Every row gives one point. To make a cloud, some directions were put in groups of two or more. Within a group, all points are equally far from the middle, so they leave a hole (a ring in 2 directions, a hollow ball in 3). The other directions are filled evenly. Then the cloud was stretched, turned, moved and blurred a little. Count the holes, and give their numbers of directions, smallest first.
(in the rows, 128 means zero)

Cloud, 15 rows:
[[134  97]
 [113 125]
 [115 176]
 [167 114]
 [106 177]
 [100 138]
 [162 131]
 [ 96 194]
 [145 157]
 [ 90 105]
 [142  89]
 [144  97]
 [ 76 115]
 [127 100]
 [ 74 149]]
Holes: 0

Cloud, 20 rows:
[[122 172  97]
 [169 126  97]
 [121 185  90]
 [106 126 149]
 [188 133 120]
 [145 125 133]
 [101 103 112]
 [150 200 116]
 [154 150 113]
 [133 135  87]
 [ 75 108 129]
 [165 161 107]
 [126 171  86]
 [169 165 124]
 [110 172 139]
 [100 114 102]
 [139  96  89]
 [ 91 164  81]
 [155 132  87]
 [142  88  73]]
Holes: 0

Cloud (55 x 6):
[[ 99 130 174  83 124  93]
 [165 148 178 126 135  80]
 [112 144 139  70 178 126]
 [125 147  97 114  89 149]
 [ 96 150  69 141 147 124]
 [124 154  87  87 138 154]
 [107  91  90 137 141 169]
 [151 150 171 141 146 168]
 [106 165 167 106 110 134]
 [108 154 114  92 121 164]
 [119 128 162 154 177 159]
 [145 128 138 152 200 120]
 [137 113 119 149 194  94]
 [179 108 103 146 166 100]
 [117 160 142 122 130  51]
 [185 111 113 103 156 165]
 [ 90 119 111 140 118  64]
 [ 85 140 151 139 177 144]
 [147 109 150 119 171 186]
 [176 157  82 150 145 139]
 [169 184 148 127 175 129]
 [160 113 162  99  93 133]
 [151 110 197 127 121 129]
 [ 90 126  92 134  94 100]
 [155 138 163 138 187 158]
 [ 76 123 169 148 147 127]
 [158 117 109 151  86 133]
 [111 143 172  80 142  81]
 [111 157 179 102 112  98]
 [181 159 156 125 174  96]
 [ 92 101 157  82 118 109]
 [132 136 100 126  81  94]
 [153  82 172 116 107 146]
 [114 142  82  87 147 149]
 [191 117 102 102 148 146]
 [173 154 161 113 175 160]
 [169  71 114 107 156 131]
 [ 75 122 171 143 144 126]
 [ 85 112 135 153 132  70]
 [164 153  81 126 120 161]
 [ 89 186 135 137 148 119]
 [108 125  69 136 171 121]
 [156  89 134 132  92 155]
 [160 175  97 120 155  74]
 [104 154 112 131 193  94]
 [158  81  95 117 169 145]
 [ 91 114 172 121 155  72]
 [110 129 112 174 176 133]
 [143  73 128 142  99 154]
 [ 78 101 146 108 119 152]
 [113 165  63 128 140 125]
 [172  90 117 145 124  91]
 [169 126 188  96 128 110]
 [ 79 122 117 158 120  84]
 [130 100 180 160 142  96]]
Holes: 3 (2, 2, 2)

Cloud, 87 rows:
[[141 165  60 148 136 149 147  75]
 [131  91  69 134 178 113  93 127]
 [133 121 156 131 181 101  99 110]
 [159 103  66 100 127 135 181 120]
 [ 76 128  80 159 125 153 116 156]
 [143  85 119 146  95  99 155  99]
 [168 163  75 132 101 134  94 110]
 [130 175  96  86 123 114 182 108]
 [108 191  95 160 163  93 127 144]
 [ 60 151 129 145 162 103 117 118]
 [104 172  99 160 136  71  97 102]
 [127 113  90 162 170 104 169 169]
 [149 192  88 114 181 125 154 138]
 [102  98 137 133 157 147 180 139]
 [142 116  60 128 103  92 144 160]
 [ 86 129  78 151 136 112 134 180]
 [113 115 118  98 133 167 178 145]
 [103 176 139 106 140 152 159 149]
 [100  88 105 166 171 116 114 148]
 [113  92  95  97 131 138  90 157]
 [123  96  89 165 103 114 109 161]
 [103 163 135 138 106 134 182 136]
 [ 85 141 137 109 155 123 180 149]
 [ 75 125  76 153 175 122 155 102]
 [101 117  71 161 110 168 151 142]
 [168 126  74 153 131  64 112 109]
 [146 108  92 172 143 144  80 129]
 [115  70 137 128 122 118  96 105]
 [116 192  64 125 164  82 150 124]
 [181 142  84 138 141 133 148 171]
 [144  81 136 113 134 158  99 120]
 [ 67 112 132 119 172 109 144 117]
 [109 161  54 109 115  78 144 137]
 [103 155 108 154 152 123 165  65]
 [ 90 159 151 132 149 116  84 106]
 [158 143 110 115 142 176  86 120]
 [158 168  92 113 191  95 125 139]
 [132  79  69 160 105 126 108 115]
 [145 112  84 121 178 141 139 173]
 [190 118  63 143 117 110 147 109]
 [ 92 175 150 112 148 138 123 148]
 [149 176  76  94 126 104 136  75]
 [173  96  63 156 135 130 148  94]
 [134 118  47 101 135  93 177 110]
 [112 151  65 150 107  96 181 111]
 [173 150 126 114 133 174 121 146]
 [ 96 169 116 165 104 108  93 126]
 [ 85 151 117 154 168 118 123  74]
 [182 142  79 118 123  78 115 137]
 [131 112 141 110 118 102 159 171]
 [ 97  89 128 150 142 162 164 129]
 [121 172  50 113 114  87 155 113]
 [105 148  69 154  82 107 139 116]
 [ 83 144 125  88 133  84 133 151]
 [103 117 137 120 154 109 191 150]
 [120 159  56 114 148 154 185 115]
 [127  96  90 165 114 107  95 158]
 [ 82 148 145 139 120 170 133 135]
 [146 138  86 157 170 160  89 126]
 [127 192  71 137 163  73 130 121]
 [114  83  62 142 126 148  97 136]
 [147 149 123 107 129 153  69 117]
 [154  87 115 102 143 149 172 105]
 [102 119  79  88 112 149 111  90]
 [172 109  62 106 126 104 174 124]
 [179 122  69 144 146 127 179 148]
 [164 113  82 139 122 146  86 152]
 [122  78 106 167 142 104  89 107]
 [112  75 101 151 121 103 139  80]
 [180 122  76 157 135 147 163 150]
 [ 97  99  61 107 125 141  91 124]
 [153 108 117  96 116 106 188 133]
 [117 188 146 116 160  99 168 121]
 [ 84 118  58 119 171 152 124 126]
 [ 97 150 104 164 137 116  91  73]
 [113  94  63 153 169 129 172 108]
 [103 165 129 126 103  73 134  91]
 [128 104 135 135 112  60 144 142]
 [105 115 111  98 104 164 142  92]
 [ 91 104 121 135  80 111 121 107]
 [152  94 145 123 157 165 154 127]
 [128  74 118 165 148 151 147 104]
 [108 180  65 137 151 125 179 149]
 [143 121  91 167 197 128 121 127]
 [110 115  66  91  98 105 105 121]
 [150 176 115 175 118 103 127 148]
 [ 93 112  90 155  86 115 131  93]]
Holes: 3 (2, 2, 4)
